Each wall is flat, endless, passes through zero and stands at right angles to its row. A trip goes straight from one point to another. List the walls that it crosses, first one first.

Walls:
(1): [24  4  0]
(2): [-43 -41 -53]
(3): [-36  12 -21]
(4): [28 -9 11]
(5): [-24  -4  11]
(6): [33 -5 67]
(7): [-7 -7 17]
(8): [-71  84  53]
(9): [ 3 17 42]
(10): [-34 -49 -12]
Trips:
[-13   2 -33] to [ 32 -26  -3] => 1, 4, 3, 6, 2
[-16  19 121] to [-13 -19  29] => 10

Walls:
(1): [ 27 -66  51  57  45  53  45 -25]
(2): [ 34 -12  32 -40  32 -94  16 -56]
(3): [ -8  32 -11  17 -12 -17 -17   0]
(4): [  6 -52 -28 -13   2  -6  -4 -21]
(5): [-65   0 -16  69 -58 -48  25   9]
(6): [ 19   6 -51 -48  10 -18   5  50]
(7): [ -5  23 -15 -38 -11 -16  11  50]
(8): [  4 -33 -19  22  20  37 -10  72]
(9): [-13 -13 -58  41 -59  22 -38  82]
Trips:
[ -75  -60  -15   26   34  -42   24 -117] to [ -47  114    9   35   22  -54 -121   29] => 3, 1, 4, 9, 7, 2
[ 63 -15 -17  24 -24  19  -5  17] to [ 11 -21 -15 -11 -30 -10  23  94] => 7, 5, 1, 4
[-43 -74  29 -64 -30   1 -31 101] to [ -2 -24  27 -63  32  53 112 -50] => 1, 9, 2, 8, 6, 7

Walls:
(1): [ -3 -94  -9  46   1  42  -4  37  49 -32 -40 -51  55 -36]
(2): [ 13  33 -27  38  26 -10  17  -2 -18   0  36  60  20 -44]
(3): [ 20  -4 -69  44   6  44  21 -15  16  49  24  41 -23  12]
(4): [ 55 -31  -1  10 -53 -10   5  14  18  28  59   9 -32  15]
(5): [ 19  46  24  18  27  15 -30 -17  49 -61  28  19  80   0]
(6): [-41 -47  21  52  37   4 -59 -23 -51 -25 104 -63   9  65]
Trips:
[ 47  55  17   3 -16  33 -56  34 -27  28 -16  34 -22  54] to [-44 -81  -6  32 -28   8  72  12  41   6  60 -21   3 -96] => 5, 2, 1, 6
[-17 -27 -35 -18 -44 -43  -6 -55  38  -7  13   7  31 -35] to [ 52  -7  35  25  15 -50  10   3  -3 -85 -16 -16   2 -39] => 4
[-18  -3 -58  19 -56 -44 -19  58  -4  26  -5   2  30 -27] to [-17 -31   0 -48  25 -48 -66 -54  41  -5  35  20   0  58] => 6, 3, 2, 1, 5
[-66 -15 -31  15 -28   2 -84  -8 -20 -70 -12  17  19 -23] to [ 51 -44  -7 -48 -16  38   1 -61 -36  -2 -48 -23  25 -26] => 2, 6, 5
[-12 -12  -6  49  27 -18  -5  33  71  28 -13  12 -16  12] to [ 49  14  21 -18   4 -33  38  -9 -73 -46 -16   9 -79   4] => 5, 1, 3
